Every row gives one point. Each copy is the shape, with its points in the same order, stretched, turned, moved and blurred by noise. Say if it was mirrored as well.

Shape:
[[ 0.18  0.49]
 [ 0.38 -0.53]
 [-0.04 -0.28]
 [ 0.50  0.20]
 [-0.21 -0.26]
 [ 0.10  0.62]
 [ 0.12  0.26]]
Copy 1:
[[ 0.08  0.47]
 [ 0.40 -0.46]
 [-0.01 -0.28]
 [ 0.49  0.30]
 [-0.26 -0.40]
 [-0.07  0.74]
 [ 0.09  0.25]]
Copy 1 is: only turned
Copy 2:
[[ 0.46  0.35]
 [ 0.27 -0.56]
 [-0.12 -0.32]
 [ 0.65  0.01]
 [-0.34 -0.24]
 [ 0.38  0.43]
 [ 0.17  0.14]]
Copy 2 is: only turned
Copy 3 (7 x 2):
[[-0.47 -0.06]
 [ 0.59 -0.34]
 [ 0.41  0.09]
 [-0.25 -0.34]
 [ 0.42  0.25]
 [-0.57  0.02]
 [-0.23  0.04]]
Copy 3 is: mirrored

Shape:
[[-0.32  0.17 -0.45]
 [ 0.39  0.30 -0.58]
 [ 0.36  0.13 -0.15]
 [ 0.00 -0.69 -0.48]
 [-0.30  0.17  0.53]
 [-0.10  0.15  0.17]
 [-0.41 -0.10  0.27]]
Copy 1, 7 rows:
[[-0.13  0.25 -0.67]
 [ 0.71 -0.16 -0.56]
 [ 0.41 -0.18 -0.15]
 [-0.34 -0.68 -0.29]
 [-0.27  0.43  0.24]
 [-0.01  0.23 -0.04]
 [-0.53  0.24  0.04]]
Copy 1 is: only turned
Copy 2, 7 rows:
[[ 0.07 -0.32 -0.46]
 [ 0.69  0.02  0.03]
 [ 0.40  0.04  0.33]
 [ 0.33 -0.79  0.21]
 [-0.50  0.12  0.13]
 [-0.11  0.01  0.12]
 [-0.40 -0.21  0.02]]
Copy 2 is: only turned

Shape (8 x 4):
[[ 0.31 -0.17 -0.04 -0.17]
 [-0.16  0.30  0.32  0.14]
 [-0.23 -0.43  0.57 -0.57]
 [ 0.45  0.40 -0.82 -0.11]
 [-0.68 -0.25  0.41 -0.04]
 [-0.14 -0.24 -0.19 -0.01]
 [ 0.04  0.33  0.27  0.41]
 [-0.17  0.14  0.05 -0.45]]
Copy 1:
[[ 0.06 -0.20 -0.36 -0.01]
 [ 0.25  0.10  0.51 -0.16]
 [-0.34 -0.97  0.32 -0.10]
 [-0.13  0.77 -0.72 -0.20]
 [-0.34 -0.30  0.76  0.11]
 [-0.25  0.09 -0.07  0.18]
 [ 0.57  0.30  0.38 -0.07]
 [-0.36 -0.16  0.18 -0.33]]
Copy 1 is: only turned
Copy 2, 8 rows:
[[ 0.13 -0.15  0.19 -0.13]
 [ 0.02  0.59  0.01  0.22]
 [-0.61  0.44  0.28 -0.58]
 [ 0.99 -0.37 -0.21 -0.05]
 [-0.62  0.63 -0.30 -0.13]
 [-0.03 -0.04 -0.30 -0.09]
 [ 0.14  0.41  0.04  0.53]
 [ 0.10  0.44 -0.04 -0.45]]
Copy 2 is: only turned
Copy 3, 8 rows:
[[ 0.31 -0.17 -0.11 -0.23]
 [-0.24 -0.20  0.09  0.33]
 [ 0.10 -0.06  0.57 -0.42]
 [-0.06 -0.10 -1.02  0.04]
 [-0.09  0.32  0.56  0.16]
 [ 0.15  0.28 -0.15  0.06]
 [-0.15 -0.27  0.01  0.53]
 [-0.26 -0.06  0.00 -0.23]]
Copy 3 is: mirrored

Shape (14 x 8):
[[ 0.07  0.05 -0.18  0.20 -0.13 -0.35  0.42 -0.35]
 [-0.14  0.05  0.78  0.00 -0.31 -0.23  0.33 -0.79]
 [-0.20  0.17  0.11 -0.23 -0.70  0.45 -0.27  0.33]
 [ 0.32  0.37  0.30 -0.01 -0.12 -0.47  0.03  0.15]
 [ 0.42 -0.18 -0.31  0.38 -0.29  0.03  0.07  0.36]
 [ 0.60  0.35  0.26 -0.25 -0.39 -0.38  0.14  0.56]
 [-1.08  0.08 -0.24 -0.29 -0.01  0.75 -0.40  0.09]
 [-0.10 -0.09  0.33 -0.22 -0.01  0.07  0.32 -0.58]
 [-0.13 -0.20 -0.12  0.29 -0.02 -0.50 -0.22 -0.17]
 [-0.45  0.07  0.30 -0.54  0.36  0.34  0.13 -0.02]
 [ 0.51  0.15 -0.26  0.47  0.11 -0.08 -0.29  0.08]
 [-0.18  0.47  0.12  0.47 -0.23 -0.05  0.02  0.10]
 [-0.03 -0.18  0.21  0.29 -0.21 -0.02  0.18  0.31]
 [-0.53  0.03 -0.42 -0.57 -0.18  0.71  0.02  0.43]]
Copy 1:
[[ 0.22  0.28  0.36 -0.25  0.18 -0.05  0.24 -0.40]
 [ 0.05 -0.18  1.28  0.11  0.10  0.53  0.34 -0.08]
 [-0.55 -0.03 -0.03 -0.38 -0.47  0.11  0.09  0.49]
 [ 0.15  0.70  0.23  0.38 -0.06  0.08  0.02  0.25]
 [-0.04  0.25 -0.43 -0.22 -0.39 -0.28  0.21 -0.25]
 [ 0.37  0.90  0.08  0.10 -0.39  0.01  0.05  0.62]
 [-0.83 -0.58 -0.26 -0.59  0.47  0.13 -0.15  0.25]
 [ 0.18 -0.35  0.66 -0.19  0.16  0.40  0.24 -0.09]
 [-0.17  0.02  0.13  0.23  0.28 -0.39 -0.16 -0.20]
 [ 0.15 -0.30  0.11 -0.14  0.46  0.51  0.19  0.35]
 [-0.25  0.47 -0.41  0.21 -0.04 -0.08 -0.24 -0.43]
 [-0.51  0.61  0.22  0.00  0.10  0.15  0.32 -0.02]
 [-0.05  0.05 -0.05  0.04 -0.24 -0.14  0.50  0.07]
 [-0.21 -0.22 -0.59 -0.91  0.06 -0.03  0.04  0.44]]
Copy 1 is: only turned
Copy 2, 14 rows:
[[-0.30  0.01  0.00  0.37 -0.19 -0.37  0.12 -0.24]
 [-0.46  0.23  0.67  0.11  0.17 -0.45 -0.23 -0.76]
 [-0.38 -0.08  0.19 -0.25 -0.01  0.45 -0.57  0.28]
 [ 0.25 -0.07  0.30  0.39 -0.18 -0.15 -0.37  0.11]
 [-0.10 -0.44 -0.47  0.34 -0.27  0.36 -0.40  0.01]
 [ 0.17 -0.43  0.51  0.46 -0.37  0.26 -0.19  0.30]
 [-0.37  0.59 -0.24 -0.78  0.81  0.39  0.00  0.49]
 [-0.34  0.37  0.33 -0.18  0.12 -0.17  0.16 -0.60]
 [ 0.00 -0.13 -0.23  0.08  0.25 -0.45 -0.13 -0.09]
 [ 0.08  0.47  0.31 -0.37  0.49  0.23  0.39 -0.01]
 [ 0.44 -0.19 -0.63  0.22 -0.31 -0.07 -0.58 -0.10]
 [ 0.00  0.28 -0.09  0.44  0.04 -0.09 -0.59  0.17]
 [-0.11 -0.18  0.10  0.41  0.28  0.14 -0.49  0.00]
 [-0.38  0.23 -0.15 -0.51  0.19  0.70  0.37  0.44]]
Copy 2 is: only turned
Copy 3:
[[-0.16 -0.07 -0.40  0.49 -0.19 -0.47  0.29 -0.29]
 [-0.68 -0.24  0.46  0.16 -0.02 -0.32  0.00 -0.48]
 [ 0.18  1.06  0.35  0.10 -0.47  0.11 -0.56 -0.18]
 [ 0.11  0.14  0.23  0.23  0.07 -0.49  0.05  0.25]
 [ 0.42  0.13 -0.44  0.45 -0.54  0.12 -0.07  0.19]
 [ 0.41  0.45  0.58  0.01 -0.42 -0.35  0.14  0.36]
 [-0.32  1.41 -0.17 -0.03  0.27  0.22 -0.42 -0.42]
 [-0.44  0.05  0.04 -0.10  0.00 -0.04  0.24 -0.43]
 [-0.43  0.03 -0.51  0.30  0.05 -0.57 -0.30  0.21]
 [-0.37  0.74  0.21 -0.26  0.35  0.17  0.38 -0.17]
 [ 0.52 -0.08 -0.59  0.30  0.18 -0.16 -0.32  0.25]
 [-0.04  0.32  0.10  0.68  0.09 -0.19 -0.28 -0.04]
 [-0.21  0.24  0.14  0.47 -0.28  0.11 -0.01  0.28]
 [ 0.16  1.42 -0.01 -0.08 -0.33  0.27  0.08 -0.34]]
Copy 3 is: only turned

Shape:
[[ 0.70 -0.31 -0.17 -0.35 -0.02 -0.20  0.37  0.16  0.09]
 [ 0.23 -0.37  0.07 -0.02 -0.40 -0.57  0.02 -0.47 -0.51]
 [ 0.57 -0.26  0.00  0.28  0.19  0.00  0.24  0.32 -0.17]
 [-0.47 -0.11 -0.35 -0.29 -0.05 -0.37  0.32 -0.01 -0.42]
 [-0.43  0.70  0.01 -0.41  0.32  0.24 -0.14 -0.34  0.61]
 [ 0.36 -0.78 -0.22  0.17 -0.45  0.09 -0.26 -0.09 -0.07]
 [ 0.23 -0.38 -0.19 -0.16  0.06 -0.21  0.72  0.12 -0.27]
 [-0.08 -0.09  0.14 -0.60  0.29 -0.04  0.04  0.43 -0.70]
 [-0.04  0.34 -0.43  0.09  0.02 -0.23 -0.01  0.16  0.28]
 [ 0.15  0.30  0.07  0.21 -0.58 -0.06  0.30 -0.10  0.04]
 [-0.63 -0.03  0.54  0.39  0.30  0.08 -0.55  0.41  0.15]
 [ 0.12 -0.30  0.36  0.31 -0.56 -0.21 -0.29  0.08  0.39]]
Copy 1, 12 rows:
[[ 0.51 -0.24 -0.12  0.37  0.15 -0.50  0.31  0.06  0.33]
 [ 0.12 -0.34  0.70  0.24  0.63 -0.31 -0.26 -0.18 -0.06]
 [ 0.12  0.15  0.23  0.26 -0.08 -0.40  0.52  0.19  0.04]
 [-0.14  0.22 -0.32  0.20  0.72 -0.36 -0.22 -0.23 -0.13]
 [-0.69  0.01 -0.89 -0.05 -0.11  0.24 -0.43 -0.26  0.55]
 [ 0.19 -0.36  0.67 -0.48  0.31 -0.03  0.36 -0.05 -0.12]
 [ 0.22  0.01 -0.39  0.52  0.43 -0.47  0.43  0.21 -0.08]
 [ 0.15  0.56 -0.14  0.09  0.13 -0.57 -0.40  0.48 -0.03]
 [-0.24  0.14 -0.12  0.09  0.18 -0.26 -0.03 -0.66  0.22]
 [-0.09 -0.33  0.10  0.12  0.08 -0.15 -0.10 -0.45 -0.42]
 [-1.05  0.35  0.20 -0.53 -0.32 -0.50 -0.08  0.19  0.12]
 [-0.32 -0.61  0.62 -0.41 -0.03 -0.55  0.09 -0.26  0.02]]
Copy 1 is: mirrored
Copy 2 (12 x 9):
[[ 0.13  0.19 -0.18  0.33 -0.36 -0.10  0.34 -0.80  0.04]
 [-0.37  0.55 -0.18  0.62 -0.09  0.20 -0.23 -0.24  0.26]
 [ 0.11  0.12  0.00  0.11 -0.15  0.39  0.05 -0.34 -0.28]
 [-0.31  0.01 -0.43  0.53 -0.16 -0.24  0.00  0.31  0.00]
 [-0.11  0.08  0.64 -0.41  0.54 -0.84  0.61  0.12 -0.12]
 [-0.33  0.86 -0.11 -0.05 -0.36 -0.01 -0.54 -0.52 -0.21]
 [-0.11 -0.12 -0.18  0.62 -0.46  0.03  0.12 -0.20 -0.01]
 [-0.29 -0.63 -0.59  0.03  0.10  0.12 -0.05 -0.07  0.01]
 [ 0.17  0.51 -0.02 -0.07  0.05 -0.23  0.42  0.13 -0.29]
 [ 0.21  0.55  0.34 -0.09 -0.13  0.09 -0.02  0.16  0.39]
 [ 0.07  0.10  0.19 -0.48  0.99  0.04 -0.63  0.37 -0.56]
 [ 0.31  0.87  0.28 -0.17  0.27 -0.03 -0.63 -0.30  0.03]]
Copy 2 is: mirrored
Copy 3 (12 x 9):
[[ 0.48 -0.39 -0.37 -0.06 -0.36  0.76 -0.25  0.37 -0.06]
 [ 0.24 -0.24 -0.45 -0.06  0.13  0.42 -0.85 -0.66 -0.11]
 [ 0.08 -0.22 -0.04  0.25 -0.44  0.31 -0.29  0.25 -0.26]
 [ 0.30 -0.41 -0.27 -0.25  0.45  0.04 -0.09 -0.36 -0.44]
 [ 0.40 -0.18  0.79 -0.39  0.33 -0.26  0.25  0.19  0.22]
 [-0.09  0.13 -0.56  0.44  0.38  0.27 -0.64  0.20 -0.05]
 [ 0.24 -0.66 -0.35 -0.02 -0.03  0.51 -0.14  0.06 -0.32]
 [-0.21  0.11  0.04 -0.65 -0.10  0.44  0.11 -0.05 -0.52]
 [ 0.66 -0.24  0.08  0.04 -0.07 -0.30  0.00  0.13 -0.21]
 [ 0.20 -0.24 -0.18  0.11 -0.37 -0.16 -0.14 -0.38  0.23]
 [-0.42  0.23  0.57 -0.21  0.18 -0.97 -0.43  0.25 -0.42]
 [ 0.03  0.04 -0.30  0.09 -0.13 -0.36 -0.83  0.16  0.14]]
Copy 3 is: only turned
Copy 4:
[[ 0.70 -0.95 -0.07  0.14 -0.01  0.16  0.00  0.07 -0.12]
 [ 0.65 -0.15 -0.42  0.66 -0.07  0.35  0.08  0.01 -0.66]
 [-0.02 -0.63 -0.16  0.19 -0.05  0.38  0.00  0.47 -0.21]
 [ 0.06 -0.18  0.18  0.20  0.06  0.00  0.60 -0.60 -0.66]
 [ 0.01  0.37  0.44 -0.09 -0.04 -0.31  0.03 -0.77  0.79]
 [ 0.45 -0.41 -0.56  0.02  0.21 -0.37  0.05  0.81 -0.19]
 [ 0.27 -0.77  0.00  0.14 -0.19  0.29  0.50 -0.09 -0.56]
 [ 0.02 -0.56 -0.16 -0.04  0.03  0.20 -0.18 -0.67 -0.72]
 [-0.04 -0.17  0.47  0.19  0.38 -0.01  0.17 -0.11  0.41]
 [ 0.27  0.23  0.09 -0.27  0.01  0.49  0.32  0.28  0.00]
 [-0.59  0.36  0.43 -0.18 -0.19 -0.24 -0.64  0.35 -0.10]
 [ 0.46  0.15  0.17 -0.16 -0.12 -0.11 -0.46  0.86 -0.11]]
Copy 4 is: only turned
